Rows are points. Each copy is the shape, with its points in the same order, stretched, turned, moved and blurred by noise. Say if it was mirrored as well.
In the rows, 128 means zero.

Shape (8 x 3)
[[164  87  76]
 [114  64 196]
 [110 120 189]
 [165 106  79]
 [130 110  46]
 [138 111 186]
 [151 166  64]
 [124 134  63]]
Copy 1 (8 x 3)
[[156  57 187]
 [ 73 137 213]
 [ 90 166 170]
 [165  70 174]
 [141  57 139]
 [117 158 199]
 [178  93 120]
 [143  75 125]]
Copy 1 is: only turned
Copy 2 (8 x 3)
[[180 157  68]
 [146 107 190]
 [ 98  88 155]
 [170 140  67]
 [160 183  53]
 [124  79 159]
 [128 145  31]
 [131 166  58]]
Copy 2 is: mirrored
Copy 3 (8 x 3)
[[103 103  65]
 [181  95 162]
 [165 140 159]
 [103 116  72]
 [ 53 114  86]
 [178 134 133]
 [ 71 163  72]
 [ 60 135  93]]
Copy 3 is: only turned

Shape (8 x 4)
[[112  57  70  79]
 [ 90 146 115 104]
 [162  99 153 106]
 [ 85  89 140  92]
 [188 119 160 203]
 [ 90 143 166 134]
 [141 107 188 144]
 [213 169 186 169]]
Copy 1 (8 x 4)
[[162 176  50  58]
 [163 128 145  58]
 [121 167 134 129]
 [113 156 111  60]
 [112  86 136 198]
 [117 101 171  81]
 [ 81 126 150 144]
 [133 113 208 207]]
Copy 1 is: mirrored
Copy 2 (8 x 4)
[[155 191  58 149]
 [111 175 151 146]
 [166  98 128 159]
 [147 172 122 195]
 [ 88  19 127 155]
 [101 132 173 189]
 [132  75 148 197]
 [120   7 186 126]]
Copy 2 is: mirrored
Copy 3 (8 x 4)
[[131 119 151  18]
 [ 95 167 142 110]
 [165 100 138 132]
 [ 98 108 160  94]
 [161  61  50 178]
 [ 86 125 130 150]
 [134  72 121 163]
 [184  97  81 229]]
Copy 3 is: only turned

Shape (14 x 8)
[[142 121  90 147  98 139  97 109]
 [137 104 143 109 150 145 110  97]
 [106 128 137 149 158 150 172 226]
 [138 210 106 137 149 151  96 106]
 [137 157 145 169 167 122 140 101]
 [136  92 152  91 148  90 165  98]
 [143 105 154  98 157 100  85  95]
 [  7  89 151 101 145 126  78  94]
 [124 111 152 157 111  80 128  98]
 [142 145 149 104  40 156 146 117]
 [ 54  91 111  95 154 149  98 116]
 [103  99 149 101 102 160  87  97]
 [ 80 106 143 102 165 147 211 107]
 [128 122 132 105 164 150 129  96]]
Copy 1 (14 x 8)
[[162 115  71 130 123 131 130 137]
 [129 138 124 140 128 123 110 103]
 [115 104 189 100 163 152 105 233]
 [133 174  88  82 108 167 143 119]
 [147 183 132 132 154 160 155 121]
 [130 140 178 142 147  73 154  84]
 [135 162 137 140 112  80 120 104]
 [ 22 179 105 147 135  60 112 169]
 [140 160 115 165 133  86 176 136]
 [110  69 112 138  76 144 175 130]
 [ 69 143 114 121 150  79  82 155]
 [ 86 115 103 152  99 105 113 131]
 [ 66 116 180 131 189 127 152 118]
 [113 145 131 123 135 129 116  98]]
Copy 1 is: only turned
Copy 2 (14 x 8)
[[ 92 143 139 111 141 158 105 103]
 [133 103 105 105 139 124 131  96]
 [161  89 148 175 144 137 140 204]
 [141 198 112 132 166 131 147 124]
 [132 147 153 140 151 103 175 105]
 [121  91 118  95  88 115 172 110]
 [122 120  95  82 123  93 129  98]
 [ 62  79  33 147 166  89 132 127]
 [ 83 132 150 127 107 108 147  97]
 [117 150 115 150  58 189 118  97]
 [ 87  79  60 122 173 125 132 133]
 [103 110  83 129 121 137  95  94]
 [129  69 103 151 123 145 209 122]
 [136 112 100 109 148 132 155 106]]
Copy 2 is: mirrored
Copy 3 (14 x 8)
[[128 148  93 152 113 145  88 143]
 [124 117 164 137 158 160 109 139]
 [ 52 110 152 123  85 101 184 184]
 [126 219 148 142 141 151 148 132]
 [140 149 151 166 142 143 186 127]
 [143  78 154  97 169 138 155 127]
 [157 122 165 127 185 132 111 159]
 [119  92 205 140 139  51  65  91]
 [182 100 129 149 119 114 145 138]
 [167 119 153  87  67 190 119 144]
 [ 78 111 168 128 145  86  72 107]
 [137 111 173 129 122 146  67 134]
 [ 80  71 183 106 138 138 176  73]
 [106 127 168 132 162 155 128 120]]
Copy 3 is: only turned

Shape (13 x 9)
[[179 199 130 131 127 151 116 169 149]
 [100 142 133 118  98  56  45  97 153]
 [136 150  76  89 206 104 123  70  79]
 [132 108 156 104  88  82 147 103 114]
 [ 93 130 121 126 152 159 109 107 163]
 [177  89 138 169 100  89 154 175 154]
 [110 179  73 201 141 174  87 124 186]
 [108 179 114 146 166 161 149 111 171]
 [147  81 137 123  88 159 166  79 115]
 [137 125 128 109 200 154 112 138 132]
 [ 51 110 107 137  92 103  99  70  67]
 [ 49  81 101 177 196 111 110 114 100]
 [143 145 210 171 200 109  60 129 181]]
Copy 1 (13 x 9)
[[ 88 143 108 174 132 189 152 146 167]
 [ 57 183 161  85 180  74 104 120 117]
 [159 127 110 118 181 117 195  87  35]
 [144 156 160  93  96  82 121 106 141]
 [ 91 125 115 117 174 157 126  50 142]
 [158  94 154 128 124 103 100 166 215]
 [ 34  83 100 193 199 157 134  69 161]
 [ 81 106 114 151 167 177 184  54 150]
 [169 142 125 144  86  96 108  50 164]
 [143 121 114 116 189 191 134 101 122]
 [107 114 164 107 114  77 109  46  54]
 [140  43 170  94 202 131 116  66  75]
 [107 175 202 125 249 179 117 125 161]]
Copy 1 is: only turned
Copy 2 (13 x 9)
[[175 142  97 114 110 121 136 172 144]
 [163 170 170 124 158  82  75  99 196]
 [ 76  88 115  67 168 106 102  86 117]
 [131 165 198 144 145  78 117 124 103]
 [125 119 154 116 104 162 123 101 172]
 [167 107 159 206 134  79 113 150  96]
 [148 116  81 142  60 140 107  70 185]
 [127 117 126 106  86 149 172 108 170]
 [136 134 196 135  84 123 100 101  61]
 [115  87 124 113 152 175 117 132 134]
 [ 82 191 174 140 125 122  58  48 136]
 [ 62 104 137 186 154 160  92  39 151]
 [197 114 134 150 204 167 151 106 170]]
Copy 2 is: only turned
Copy 3 (13 x 9)
[[136 227 148 130 157 160  98 146  91]
 [123 140 176  77 109  87  74 181 207]
 [ 48  71 191  99 173 157 134 140 104]
 [149 117 158 130  80 110 148 136 136]
 [ 89 165 141  60 132 166 134 110 171]
 [186 149  66 163 131 133 140 171 143]
 [ 58 206  86  96 156 174  55 120 175]
 [ 67 194 143 116 160 166 138  86 150]
 [141 112 118 126  55 183 137  82 117]
 [115 142 151  59 182 173 154 129 124]
 [ 50  79 123  65  52  80 105 118 142]
 [ 47  67  72  35 170  97 142 119 175]
 [189 171 145  61 237 114  93  90 191]]
Copy 3 is: mirrored

Shape (17 x 12)
[[ 77 132 115 146 115 142 138 149 169 137 183 171]
 [168 214  83 170 160 172 138 157 170 101  98 125]
 [ 79 127 130 122 101 140 177 118 165 117  98 128]
 [ 80 187  73 179 115 117 107 120 147 115 112  84]
 [168 137 128 121 110  74  87 138 147 183 125  91]
 [ 74 117 118 142  83  90 172 179 128 126 185 167]
 [146 157  97 126 159 105  87 145 118 193 136  79]
 [162 150 169 150  86 166 105 133 110 129 131 169]
 [ 79 134 167 122  85 159 182 128  88 133 128 107]
 [ 66 208 159 176 145 133 114 113 128 159 104 158]
 [ 92 122 110 164 135 132 139 111 110 188 188  97]
 [131 138  75 152 143 122  96 101  94  94 158 135]
 [157 156 174  91 157 174 111  87  83  92 109  92]
 [172 125 125 189 177  82  83 108 135 141 118 180]
 [ 78 180 131 147  78 140 146 165 164 124 113  89]
 [ 79 140  70 169 136 172  88 149 104  99 120 172]
 [129 167  68  99 112 169 151  89 154 137 105 180]]
Copy 1 (17 x 12)
[[134 134 143 157 111 128  49 109 137  74 176 123]
 [105 117 142 199 153  89 176  87 213  91 147 106]
 [111 142 128 112  88 103 138  90 109 106 142 140]
 [131 150 130 136 106  16 114  69 205  61 111 149]
 [186 103 115  92 131  89 127 138 197 174 139 107]
 [157 189 132 135 121  84  55 156  99  77 197 110]
 [138 148 116 123 155  81 113 134 223 168 114 105]
 [166  95 132 139 161 176 127 123 102  85  82  72]
 [109 157 103  96 107 107  98 138  78  97  98  89]
 [177 181 114 156  95 110 107  18 131 102  83  80]
 [105 167  99 145 108 100  47 153 152 126  88 135]
 [126 144 124 148 196  86 106 100 160  67  83 165]
 [ 84  80  84  95 182 134 137  74 134 145  38 100]
 [197 118 152 196 173 102 141  75 137 161  69 169]
 [140 132 134 116  72  57 116 116 156  72 157  77]
 [120 175 187 140 171 114 100  74 156  40 106 144]
 [108 137 135 129 156 188 173  68 150  70 162 164]]
Copy 1 is: only turned
Copy 2 (17 x 12)
[[108 127 148  82 174  83 123 106 175 125 121 129]
 [166 126  82 102 176 176 183 145 172 127 152  71]
 [103 109  95 123 106 124  96 154 131 124  79  89]
 [166 140 114 149 201 186 101 134 188 138 113  72]
 [177 189 160 126 183 135 116 190 138 179 162 103]
 [119  81 159 129 197  60 100 148 154 120 138 104]
 [210 180 124 104 212 145 107 136 156 173 180 140]
 [ 62 118 115 146 158 152 170 149 131 143 142 140]
 [ 74  87  76 136 162 132  87 140  91 103 112 112]
 [ 94 162  66 108 198 158 104  95 167 182 125  83]
 [152 137 148  64 188 137  72 103 128 157 144 161]
 [145 124 170 148 130 151 123  92 178 137 156 141]
 [ 98 149  83 159  88 177 143 108  86 105 164 134]
 [138 146 155 105 120 122 159  99 153 229 172 117]
 [139 128  86 132 221 157 109 170 145  96  93  70]
 [129 101 105 155 168 133 167  81 175 122  98 168]
 [ 90 136  99 102  72 137  97 146 196 131 122 118]]
Copy 2 is: only turned
Copy 3 (17 x 12)
[[200 163 105 149 103 150 143 192 110 149 181 133]
 [122 106  72 127 189  57 155 233  63 128  85  98]
 [153 113 153 151  66 123 122 166 106 106 121 138]
 [144 130  37 148  47  62 106 167  53 117 141 112]
 [121 158  89  88 110  63 152  91 143 166 135 104]
 [217 179 150 154 111 126 104 130 104 192 173 145]
 [ 85 195  77  96 108  94 155 131 106 185 135 135]
 [132 143  88 123 179 140 105 116 114 109 106  75]
 [137 182 167 156  80 145  78 108  72 102  86 158]
 [ 99 123   7 183 107 133  87 170 130 112 123 169]
 [168 208  95 154  66 160 173 137  69 173 125 148]
 [129 134  68 141 139 132 168 118  41 148 183  85]
 [ 54 154 121 145 158 137 151  89  84  36 113 131]
 [108  78  30 173 194 108 197 117 145 196 160  75]
 [167 159 126 143  68  61  70 175 103  92 105 128]
 [117 141  64 153 135 143  95 202  54 149 185  80]
 [134  76  92  79 119 183 157 193  68 130 133 132]]
Copy 3 is: only turned
